Rows are points. Each copy is the shape, with its points in the same order, stretched, turned, moved and blurred by noise. Some copies are also mirrored. Which?

Shape (5 x 2)
[[ 0.39  0.45]
 [-0.40 -0.03]
 [ 0.43 -0.52]
 [ 0.13  0.16]
 [ 0.06  0.34]]
Copy 1 (5 x 2)
[[-0.06  0.77]
 [-0.48 -0.15]
 [ 0.54 -0.12]
 [-0.05  0.43]
 [-0.22  0.42]]
Copy 1 is: only turned
Copy 2 (5 x 2)
[[ 0.19 -0.57]
 [-0.39  0.22]
 [ 0.66  0.52]
 [ 0.03 -0.10]
 [-0.05 -0.34]]
Copy 2 is: mirrored
Copy 3 (5 x 2)
[[-0.49  0.50]
 [-0.15 -0.29]
 [ 0.50  0.42]
 [-0.24  0.22]
 [-0.43  0.15]]
Copy 3 is: only turned

Shape (8 x 3)
[[ 0.37 -0.18 -0.64]
 [ 0.09 -0.56 -0.02]
 [-0.44 -0.60  0.46]
 [ 0.48  0.35 -0.20]
 [-0.02  0.43 -0.41]
 [ 0.25 -0.31  0.15]
 [-0.31  0.07  0.46]
 [ 0.41  0.19 -0.49]]
Copy 1 (8 x 3)
[[ 0.83  0.22 -0.23]
 [ 0.35 -0.13 -0.62]
 [-0.26 -0.15 -0.69]
 [ 0.44 -0.09  0.27]
 [ 0.30  0.39  0.31]
 [ 0.23 -0.30 -0.38]
 [-0.39 -0.13 -0.05]
 [ 0.63  0.12  0.11]]
Copy 1 is: only turned
Copy 2 (8 x 3)
[[-0.64 -0.16 -0.10]
 [-0.11 -0.39 -0.16]
 [ 0.44 -0.29  0.24]
 [-0.43  0.45 -0.16]
 [-0.36  0.25  0.35]
 [ 0.06 -0.06 -0.18]
 [ 0.33  0.21  0.26]
 [-0.55  0.16 -0.09]]
Copy 2 is: only turned
Copy 3 (8 x 3)
[[ 0.79 -0.15 -0.28]
 [ 0.31 -0.37 -0.76]
 [-0.27 -0.50 -0.70]
 [ 0.39 -0.33  0.27]
 [ 0.09  0.12  0.39]
 [ 0.25 -0.52 -0.43]
 [-0.46 -0.31 -0.01]
 [ 0.54 -0.11  0.09]]
Copy 3 is: only turned

Shape (8 x 4)
[[ 0.17 -0.14 -0.46  0.51]
 [ 0.40  0.03  0.29  0.33]
 [-0.04 -0.07  0.08 -0.17]
 [-0.02  0.23  0.02 -0.15]
 [ 0.37  0.11  0.47 -0.60]
 [-0.47 -0.58 -0.23 -0.73]
 [-0.83 -0.40  0.12 -0.21]
 [ 0.13  0.20  0.09  0.37]]
Copy 1 (8 x 4)
[[ 0.51  0.21 -0.16  0.26]
 [-0.03  0.24 -0.39 -0.22]
 [ 0.19  0.33  0.15 -0.27]
 [ 0.31  0.47  0.06 -0.36]
 [-0.12  0.14  0.02 -0.86]
 [ 0.23  0.17  0.92 -0.14]
 [ 0.02  0.64  0.73  0.08]
 [ 0.22  0.42 -0.30 -0.10]]
Copy 1 is: mirrored
Copy 2 (8 x 4)
[[ 0.02  0.72  0.13  0.66]
 [ 0.29  0.14  0.49  0.12]
 [-0.23 -0.22  0.27  0.21]
 [-0.16 -0.13  0.02  0.01]
 [ 0.03 -0.95  0.24 -0.01]
 [-0.90 -0.60  0.23  0.78]
 [-0.82 -0.06  0.62  0.16]
 [ 0.14  0.31  0.29 -0.02]]
Copy 2 is: only turned
Copy 3 (8 x 4)
[[ 0.02 -0.49 -0.27  0.11]
 [ 0.44 -0.04  0.08  0.33]
 [ 0.18  0.05  0.15 -0.12]
 [ 0.33  0.15 -0.03 -0.19]
 [ 0.81  0.33  0.53 -0.24]
 [-0.36 -0.06  0.42 -0.57]
 [-0.78  0.15  0.09 -0.12]
 [ 0.28 -0.01 -0.17  0.21]]
Copy 3 is: only turned

Shape (9 x 6)
[[-0.29 -0.16 -0.36 -0.30 -0.13  0.81]
 [ 0.70 -0.35  0.05 -0.35 -0.40  0.24]
 [-0.29 -0.29  0.23 -0.53 -0.40  0.32]
 [-0.38 -0.22  0.42  0.45  0.30 -0.20]
 [ 0.53 -0.22 -0.18  0.55 -0.07 -0.20]
 [ 0.84  0.33  0.39 -0.14 -0.01  0.19]
 [-0.28  0.27  0.02 -0.02 -0.38  0.72]
 [-0.04 -0.13 -0.29  0.04 -0.38  0.00]
 [-0.10  0.20  0.12  0.13  0.45 -0.30]]
Copy 1 (9 x 6)
[[ 0.18 -0.44 -0.31 -0.18 -0.62  0.83]
 [ 0.45 -0.31  0.68 -0.59 -0.17 -0.01]
 [-0.15  0.01 -0.05 -0.68 -0.28  0.37]
 [-0.29  0.46  0.41  0.63  0.42  0.25]
 [ 0.58 -0.04  0.62  0.52  0.13 -0.18]
 [-0.08 -0.41  1.17 -0.08 -0.13 -0.37]
 [-0.16 -0.05  0.04 -0.11 -0.91  0.32]
 [ 0.30  0.00 -0.15 -0.01 -0.20 -0.07]
 [-0.37 -0.09  0.27  0.69  0.51 -0.13]]
Copy 1 is: mirrored
Copy 2 (9 x 6)
[[-0.32 -0.43 -0.09 -0.27  0.72  0.68]
 [ 0.28 -0.35 -0.47 -0.36 -0.11  0.02]
 [ 0.02  0.04 -0.42 -0.51  0.74  0.20]
 [-0.27  0.27 -0.11  0.39  0.22 -0.38]
 [-0.29 -0.08 -0.20  0.33 -0.67 -0.16]
 [ 0.67 -0.11  0.15 -0.01 -0.25  0.12]
 [-0.02  0.04  0.05 -0.02  0.68  1.01]
 [-0.36  0.12 -0.27 -0.23 -0.03  0.24]
 [-0.11  0.17  0.39  0.14 -0.01 -0.26]]
Copy 2 is: mirrored
Copy 3 (9 x 6)
[[-0.82  0.41  0.48  0.28  0.09 -0.14]
 [-0.12  0.43  0.27 -0.23 -0.26  0.48]
 [-0.15  0.41  0.82  0.26 -0.38 -0.10]
 [ 0.58 -0.13 -0.04  0.19  0.42 -0.21]
 [ 0.22  0.04 -0.70 -0.04  0.23  0.39]
 [ 0.12  0.20 -0.15 -0.72 -0.06  0.02]
 [-0.46  0.69  0.24  0.23 -0.08 -0.48]
 [-0.21  0.16 -0.12  0.33 -0.24  0.06]
 [ 0.23 -0.55 -0.32 -0.19  0.20 -0.26]]
Copy 3 is: only turned
